Every row gives one point. The last column is the point's height on a tilted bowl or saddle (a function of degree 2), plus a little noise. Along how many of its main directions does it bend up, bend down or stay straight?
(in the rows, 128 means zero)

Points (11 x 3)
[[ 73 104 174]
 [170 123  87]
 [102 140 150]
 [160 125 108]
 [101 122 163]
 [187 135  64]
 [116  94 155]
 [136 147 141]
 [171 173 113]
 [ 62 153 100]
 [137  86 120]]
Directions: 0 up, 1 down, 1 straight

Points (17 x 4)
[[171 127 124 169]
 [165 135 151 155]
 [168  99 208 193]
 [ 84 137 121 158]
 [ 96  67 174 110]
 [120 110 140 141]
 [117  90 112 138]
 [145 151 142 141]
 [146 140 136 146]
 [ 94 181  84 157]
 [148 123 105 167]
 [ 43 102 116 159]
 [ 70 164 105 172]
 [ 74 137 141 165]
 [ 86 141  88 173]
 [ 79 123 143 157]
 [119 106 125 143]]
Directions: 2 up, 1 down, 0 straight

Points (26 x 5)
[[ 78 111 142 128 116]
 [132 182 121  94 150]
 [ 91 153 159 173 178]
 [127 161 128 146 143]
 [127  64 163 105 135]
 [ 80  80 134 166 140]
 [128 164  83 166 127]
 [ 74  76 135 116  91]
 [174 181 105 124 108]
 [106 122 106 134 134]
 [ 98 140 115 152 137]
 [220  80 171  71 156]
 [110 109 155 140 148]
 [125 127 121  71 138]
 [147 130 117 163 152]
 [150 102 131 147 164]
 [ 99  94 166  82 106]
 [ 99 156 161 137 164]
 [117 148 117 142 139]
 [105 163 116 142 140]
 [146 120 195 126 182]
 [143 162 229 129 246]
 [115  91 141  64 115]
 [129 118 165 115 149]
 [133  98 124  69 133]
 [179 154  88 112 119]]
Directions: 2 up, 1 down, 1 straight

Points (41 x 7)
[[ 73 159 133 157 124 126 158]
 [153 132 112 155  97 190 140]
 [ 73 144 176 102  86 126 181]
 [181 162 164 136 106 139 170]
 [ 93 127 158 190 137 110 148]
 [170 179 124 125 133 167 168]
 [167  91  92  92 202  83 198]
 [ 88 114 193 131 169 167 127]
 [204 133 139 141  90 107 187]
 [ 92 122 107 140 132 119 130]
 [ 86 164 133 129 105  97 158]
 [106 171 145 139 155 195 175]
 [136 100 117 192 191 128 153]
 [144 161 120 168  59 143 167]
 [135 135 129  77 103 161 162]
 [157 183 123 117 124  97 163]
 [114 109 149 128 126 138 134]
 [114 142 106  74  83  54 196]
 [ 89 125 110 121  95 144 142]
 [116 159 101 115  91 125 145]
 [110 119 111  81 131 134 148]
 [134 142  50 167  82 173  84]
 [130 120 109 131  98 169 129]
 [101  49 101 140 164 155 153]
 [150  84 176 190 166 128 153]
 [121  29 106 144 124 168 145]
 [145 128 135  42 108 119 188]
 [154 145  99 155 168 103 147]
 [104 139 134 114  91  66 169]
 [129 132 155 120 130 139 131]
 [ 55 119 108 147 140 160 162]
 [ 90 165 175 184 161 143 150]
 [168 159  81 119 117 114 147]
 [114 177  85 116  85 151 154]
 [162 120 104 100 172 109 156]
 [153  78  99  93 147 158 155]
 [ 96 149 117 157 144 123 138]
 [137 141  81 127 136 119 129]
 [ 75 167 170  88 113 122 158]
 [ 81 119  92 146  57 189 146]
 [115 170 121 134 114  91 151]]
Directions: 5 up, 1 down, 0 straight

Points (68 x 9)
[[130 158  95 167 135  77 139  87 121]
 [129 130  93 163 181 159 139 135 126]
 [104 195 154 170 134 171  89 156 115]
 [140 104 131 125 141 121 130 160 126]
 [183 236 165 106 169  95 145 112   7]
 [108 100 172 164  82 123 124 163  82]
 [ 97 136 126  93 147 120 161 176 111]
 [162 142 144 127 105  95 113 129 111]
 [114 136 118 135 138 122 124 117 126]
 [108 122 135 160 113  90 125 147 103]
 [ 93 142 116 148  82 135 147 120 108]
 [ 67 172 142 132 139 103 126 104 138]
 [192 131 134 148 118 172 104 134 124]
 [161 154 188 140 107 100 138 179  80]
 [103 138 108 114 170 111 100 124 131]
 [127 137 162  39 167 115 143 128  78]
 [170 154 131 171  85  67  93 166  52]
 [159  89 178 149 141  73 136 175 127]
 [ 97 195 129  90 124 177  78 120 178]
 [135 207 141 158 169 127 123 123  80]
 [ 87 136 157 139 130  72 150  47 147]
 [160 104 155 120 196 106 134  99 133]
 [230  92 129 125 125 109 138 129 164]
 [157 103 163 117 151 169 182  83 113]
 [170 118 161 170 102 181 233 142 158]
 [115  76 123 140 146  84 104 117 143]
 [163 143 126 104 188  93 118  83 105]
 [164 142  96 103 112 125 177 147 100]
 [142 113 114 109 128  97 116 113 133]
 [ 89 160 119 138 161 124 178  88 142]
 [114 148 181  77  42 116 113 178  79]
 [104 109 138  94 124 155  54 184 159]
 [142 105 110 147 139 128 140 154 137]
 [ 96 148 142 116 129 107  91 112 135]
 [ 74 125 157 144 118 138 116  82 115]
 [118 110 135 109  48 177 126 135  94]
 [151 129 131 131 124 106 149 136 121]
 [138 129  89  92 172 152 128 120 119]
 [169 150 188 158 124 165 149  55 133]
 [113 122 139 194 165 131  95 173  85]
 [143 148 170  99  97 133 163 144 109]
 [ 85 158 123 138 134 138  82 119 138]
 [ 86 195 147 140  89  83 182 121 144]
 [148 111 179  73 156  69 113 122 124]
 [138 181 110 184 141  87  92 101  91]
 [ 92 149  92 188 140 219 168  99  90]
 [104 159 102 140 154 140 121 137 129]
 [117 194 139  87 106 110 128  84 119]
 [146  74 151  70 150  37  93 118 153]
 [158  53 144 101  95 133 143  84 120]
 [138 143  87 146 111 141  29 115 178]
 [118  61  90 136 164  92 132 116 166]
 [ 79 110  93 133  84 147 148 100  92]
 [119 151 169 163 144 171 136 182  94]
 [120 167 203  96 126  83 109 142 117]
 [ 85 169 131 117 148 126  75  84 147]
 [ 98 146 162 134 196 150 177 102 106]
 [ 57  62 120 134  77 187 139 120  28]
 [119 148  83 155  91 132 122 109 106]
 [205 128 121 109  98 129 123  96  94]
 [111  69 117 123  87 127 154 125  94]
 [135 156 117 193 151  90 111 167  87]
 [116 154  92 120 174 156 159 128 127]
 [102 128 198 145 169  93 117 103 130]
 [149 161 117 133 136 136 188 140 120]
 [188 140 111 109 147 129  80  72 114]
 [102 184 167 118 109  87 103 129 122]
 [ 98 101 118 122  97 137 117 172 105]]
Directions: 3 up, 4 down, 1 straight
